Rows are points. Two turns around zero, p and q, are shown by what they do to some points. Where does a point land after both, in the order given? Backwards means that the second turn is done in reverse. Each puzzle has new turns, and all numbers are rounded.

Turn p:
[38 -1] -> [38 -6]
[ 15 -20] -> [ 13 -22]
[-53  21] -> [-50  27]
Turn q:
[-25 -23] -> [-16 -30]
[62 -4] -> [60 17]
[-10  36] -> [-22  30]
[-27 -10] -> [-22 -19]
Where do these land?
q, then p backwards: [-14  23] -> [-23  14]
p, then q: [ 31 -35] -> [ 38 -27]
q, then p: [28 31] -> [20 36]
p, then q: [-46 -19] -> [-41 -29]

Turn p:
[-2  3 -7 26 29 -4] -> [  2  12   3  24  26 -13]
[-10  42 -29 -71 -49 -23] -> [-37  34 -29 -71 -46  12]
[-1  6 15 23 49 43] -> [13 12 31 43 33 29]
[-49 -14  28  20  25  14] -> [-18  -9  56  31   6  -8]
[-1 18 18 51  6  8] -> [ 23  15  10  48  -8 -13]
[  6 -21  37   6 -26  11] -> [ 24 -34  15   3 -27   4]
[  5 -13 -37   6 -25  -4] -> [-19 -14 -40   3  -6  -6]
[ 12 -23  49 -10  39 -36] -> [ 38 -13  43 -28  32 -28]
[ 38   3 -73 -51 -50  -8] -> [-27  -2 -88 -53 -13  24]
Turn q:
[-26 -34 -51 -20 -28 -47] -> [-45 -59 -42   4  -3 -23]
[ 37  41  -6  27 -36 -18] -> [ 14  32 -25   0 -55 -25]
[-35  -8  46  21  64 -46] -> [  2   6  48  21  61 -60]
[-21   7  -7   9 -23  -4] -> [-27  -1   3   3 -19  -5]
[ 45 -34  32   9  10  27] -> [56 -2  9 32  6 29]
[ -2  27   7 -33 -20   9] -> [  1  -5  10 -41 -23   8]
[ 35  -7 -50 -20  -2  50] -> [  9   5 -50 -16   1  62]
[-33   8  29   8  35  29] -> [-10  24  47  -2  32  14]
Where do these land?
p, then q: [-42 -43  18   0  27  43] -> [ 4 -4 60 45 25 17]
p, then q: [ 11 -18  29 -51  -8 -49] -> [ 33 -59   0 -42   6  -6]
p, then q: [ 19  61 -37  56   0 -11] -> [-26  64 -47  -6 -24 -34]
p, then q: [  2  33 -13 -29 -43 -19] -> [-24 -19 -17 -42 -36   6]
p, then q: [ 44 -33  23  32   9  23] -> [ 41   8 -27  46  15  18]
q, then p: [ 11   0 -27  29  46  45] -> [-4 53  1 37 23 34]
p, then q: [  1  10  21  -7 -12 -30] -> [ 16 -19  -4 -18 -19 -18]
q, then p backwards: [-57  14  -7 -22   8  43] -> [-37  -4 -11 -58  25  22]
q, then p: [ 11 -24  -6 -10 -27 -45] -> [ -9 -39 -28  -6   6 -34]

Turn p:
[-40  25 -34   2  46 -72   4   6  -9] -> [-38  22 -68  13  45 -32 -21  -2 -23]
[-17 -31  -6 -17 -31   6 -22   0 -13] -> [ -2  -5   1  -1 -47   5 -24  19  -6]
[  9  16  -4 -26 -48 -18 -17 -34 -59] -> [ 28  12 -39  -8 -63  -1  23  -6 -40]
[ 12 -56   2  24 -34   3   1  19  42] -> [  0 -37  28   3 -24 -19 -28   2  57]
[ 22   1  -1 -11  28  17  14 -52   8] -> [ 26 -29   1   4  25  34   4 -28 -23]
[-21 -14  25   8   8  12  31   6  23] -> [-37 -23  25   8  12   8   9  -3  13]
[ -8 -34 -37 -19 -24   8  14  45  38] -> [-15 -29   0 -33  -4  -3 -31  47  44]
[-52  -1 -13  22 -39 -15 -77 -12  28] -> [-19  51 -17  10 -50  14 -65 -27  30]
[ 34   5  30 -22  25  43  40 -23  28] -> [ 12 -40  43 -23  36  34  30 -20  -9]
[ 18 -42  -6  -8  38   8  11  35 -21] -> [ 11 -24  25  14  25 -26 -10  47 -18]
[ 11  81  57  27   8 -40 -40  28 -22] -> [ -7  93  10  -7   9 -51  40 -43 -14]
[ 32  49 -14  19  23  49  41 -17 -45] -> [ 43   9  -8  20  36  37  74  17 -11]
Turn q:
[ 23 -21  49  47  -3  46 -27 -36  16] -> [ 16   4   8  34 -16  32 -62 -23  53]
[ 16  -7 -32 -17 -45  56 -48  26 -49] -> [ 21   9 -32 -47 -27  74 -13  42 -15]
[ 37 -29 -33  34   7  30  49   9   4] -> [ 53 -27 -28  29  -7  17  40 -16  22]
[ 31 -18 -29  37   3 -38  33  -6   7] -> [ 50 -11 -19  34  17 -31  15 -16 -15]
[-31  15 -21 -23  29 -27 -24  21 -29] -> [-28  -7   7 -25  43  -3  11  36 -29]
[-47  -2 -20 -49  16 -25 -22 -24  -2] -> [-66 -15 -19 -12  15 -18  -7  15 -32]
[-38  48 -32  29 -34  -8 -11 -15  27] -> [-18  72 -32  21   6 -19   7  21   3]
[ 29 -41  49 -16 -47  18  32  -2 -14] -> [ 24 -20  29   5 -72  22 -10 -33 -16]
[ 11  32 -43 -40 -21 -13 -43  41  42] -> [  2  24 -37 -70  -8 -43   4  41   8]
[-62  13  19  -1  34 -11 -16  10  11] -> [-54   3  31  11  25 -15   2  32  14]
[  6 -21  50  13  27 -40  52 -14 -11] -> [  8 -30  55  40   9 -22   6 -45 -17]
[ 26  31  42 -15  33  12  24  -9  -1] -> [ -7  -2  35 -21  14   5   8 -54  24]
Where do these land?
q, then p: [-16 -19 -17 -15 -34 -13 -44 -14   0] -> [  6  41 -19  -4 -26 -11 -19  37  -2]
p, then q: [ -8 -31  31 -32  53  21  16 -34  15] -> [-18 -44  30  23   9  56 -32   1   0]
p, then q: [ -5  38   7  32  -3 -63  28   4 -22] -> [ -8  13 -27  37  35 -36  41 -12 -34]
p, then q backwards: [-14  -8 -35 -50  49  -4 -41  28  43] -> [ 11  18  11  -8  12 -24 -93 -13 -24]
q, then p: [ 31  10  -9 -42 -41  21  45 -23 -62] -> [ 35 -26 -15   7 -40  61  49  18 -35]
p, then q: [-2 56 16 17 -6 26 30 13 19] -> [-34   0   6   6  -7 -11  46 -36  33]
q, then p: [-10   1 -23  62 -13 -43 -48  -5 -53] -> [ 44  68  22  28  40 -27  12  32 -17]
q, then p: [-34 -30 -41  -2   1  -3  30 -18  27] -> [-16 -19 -42  36  -1 -13  -3  22  37]
p, then q backwards: [ 16 -15  46  -9   7  26 -32  52 -11] -> [-19  19  53   4 -17 -36  -5  46  -3]
q, then p: [ 42  -2  25  40 -13  33  16  -4  45] -> [ 33 -10   2 -25  -1   7  -6 -57  49]

Turn p:
[-10 -21 -16   2   0  -8 -13  14 -12   6  61 -15] -> [-30  -5  -5  14  -2  11 -58  -2  -9   3  23 -10]
[  2  72  18  17   6 -17  17 -30 -10 -35  -8  15] -> [ 21  49   7  12 -11 -20  12 -36  33 -27 -40  21]
[-23   1 -23 -22 -11 -15   3   7   9  -2 -14  11] -> [ -3   3  -5 -26   2 -36   1   1 -12   6   1 -13]
[ -6   2  33   2 -14   0   8 -46  -6  10 -15 -10] -> [ 35   4  13  25   6   7  11  -2   0  12 -34 -20]
[ -8 -37 -22 -52 -10  50  25  10 -13   2 -17 -15] -> [ 17  -2  14 -54   1  30   3  20 -56   6  18 -21]
[  2 -13 -12  22  -7  10 -10 -25   8 -10   7  -5] -> [-16   7 -13  21 -17  13   8   6  -6   1  -9 -18]
[-11 -42  10   4  33  15  24 -20 -12  16 -18  10] -> [  1 -12  16   3   9  27  28 -26 -27  41   3  -2]
[ 22 -28   1 -14  -4  -7   3  22  18 -10  33  21] -> [-15 -33   8  -7 -20   2 -11 -11  10 -17  36 -16]
[ 38  -1   9  11 -16 -21 -97  27 -15  -2 -10  -1] -> [  2 -37 -37  56  10 -28  -3  45  -7 -47  20  38]
[-18  -5  32  15   3  35 -18   2   1   7  10   5] -> [ -8 -16  29  18 -16  16  -5  19  -8  11 -19  21]
[ -5 -16 -13   8 -14 -10  31  24  -2   3 -11 -11] -> [ -1  18   6 -16  11  -2   5  11   9  20  32 -14]
[ -1   4   4   1  28 -14   8   6  23   1 -13 -21] -> [-18  -3   1 -11  34   4  14  -6  17  -1  -9   0]
[ 19  85 -20   5   6 -19  17   9  12  14  -5  17] -> [ 16  25 -35 -35  -6 -24  -6 -19  57 -11 -23  35]
Turn q:
[ 17  12  14  35  16  15  -1  -8  27  31 -14 -26] -> [ 37 -17 -17   7 -19 -12  21 -37  -3  -5 -15 -20]
[  8 -17   7  -2 -22   5  -9   8 -30 -22  32 -11] -> [-13   3  33   4 -22  -1 -21   1   3  -3  25  26]
[-24   3  -5  37  24  13 -14   6 -23 -43  12  25] -> [ -2  28  23  34  31   3   6 -18  36  19  11  23]
[ 10 -11  27 -28  19   5 -21  30 -21  20 -30 -17] -> [ 25   6  18 -13 -13  25 -37   4   5  -5  -7 -46]
[-22  19 -20   9 -33 -12 -23 -33  12  12   3  16] -> [-31  22 -27 -15  -9 -19  23  -8 -12  33  -4  10]
[ -9  25  43  22  33 -36 -11  16   0  12   1 -14] -> [ 53  14   8  -4  -9 -23  18  16  31  11   7 -27]
[ 23  27 -31   1 -18   8  20  -6 -19 -11 -22   6] -> [ -3   5   4   6  30   0   0 -10 -53   1   9   6]
[-29 -13  -2 -29 -24   5 -17 -35 -15  20  16 -11] -> [-34  -3   5 -43 -29  20   6  -1   1  23   1   9]
[ 32 -19 -18 -22  33  21  20 -24  27  14 -21   1] -> [ 17 -34 -35 -14  20  29 -12 -15 -11 -25 -29   7]
[ 30 -26  -4 -24 -29   1   3  -4 -24  -7 -18   5] -> [-16  -5  18 -15   2  -1 -44   2 -31  -8 -10   9]
[-16 -23  35  -1 -13  26  19  -4  40 -40  32 -17] -> [-30 -18  13  -1 -13 -15  20 -12  42 -57   9  17]
[ 27  15  -4 -30   9  -7  -2  33 -22  20  28  39] -> [ 19  31  -3  20 -13  32 -16  49 -20  -4  -4  15]
[-35 -16 -23  15  21  -7  47  12  28  -8  -3  34] -> [-20 -28 -13  34  45   0  28  27  22   0 -24   2]
[-11  24 -18  17 -17 -37 -11   8  19   4 -15 -28] -> [ -1  -4 -25  -1  -1 -37  10   2 -10  22  30 -30]
Where do these land?
q, then p: [-17   7 -17   1 -38  -8 -20  42 -24  -7  33  11] -> [ -9  13  17  17 -16 -19 -44  26  28  25  -6  25]
q, then p backwards: [ 19   8 -16  13  31 -24  21 -29 -20   8  -4  12] -> [ -5   7  14 -16  10   5  -4   2 -24  42 -36  -5]
p, then q: [ 11  -2  -7 -21  18  27 -21 -16  -2 -13 -49  -4] -> [  3 -14  35   8  45  20 -12  12 -24  -8  -3   8]
p, then q: [-13  -7  14  29   8  32  10 -26  -5  -3 -60  -8] -> [ 26 -16  31  20  19  10  29  10 -40 -15 -29 -20]
q, then p: [  5  21 -11  -7  -4  11  28 -36  16  -6 -46 -29] -> [  8  13   1  -3  29  23  -1 -45 -44  -7   4 -22]
p, then q: [ 20  -1  14   5 -31 -16 -11  21  13  -6  31  35] -> [-28  -3 -13   6 -28 -45 -13   6  19  -8   9  16]
p, then q: [ 16  30  25  -7  22   7  16 -33 -19  17  22  -8] -> [ 10  16 -17 -13  10   2 -10 -52 -12 -12 -29   8]
q, then p: [-11 -16  15 -11 -20 -44 -22  22  -2  12  19   5] -> [ -4 -14  -1  -9  10 -35 -26  39  22  -1  14   2]
q, then p: [ 6 -6 -9  4 -7 -1 -8 57 17 12 16  8] -> [-27  26  -9  21  -9  -3  -5  40  19   4  14   7]
p, then q backwards: [ -5 -12 -11 -17   6  11  25 -40   0   5  29  14] -> [  6  -6  -1  -1  -4  28 -26  -4  -8  34 -28 -21]
q, then p: [-15  22   0   7  31  -3   3 -31  16 -23  14  -1] -> [-11  -8  -6 -33 -14  10   7 -40  15  -1  -4 -12]
p, then q: [ 17 -24 -13  34   6  30 -27 -25  10   8 -58 -53] -> [ 13 -35  24  65  37  40  19  -4 -21  -3   2 -28]
q, then p backwards: [-26  -3   1  -9 -17 -13 -14  52   9  27  22  20] -> [ -6 -13 -11  48 -44  15 -15  -9  18  -8  13 -11]
q, then p backwards: [ -8 -17  12 -19  -6  -8  21  40  -7 -30  31  -1] -> [ 10  -8  27  15 -22   4 -20  42   9 -22  16 -16]
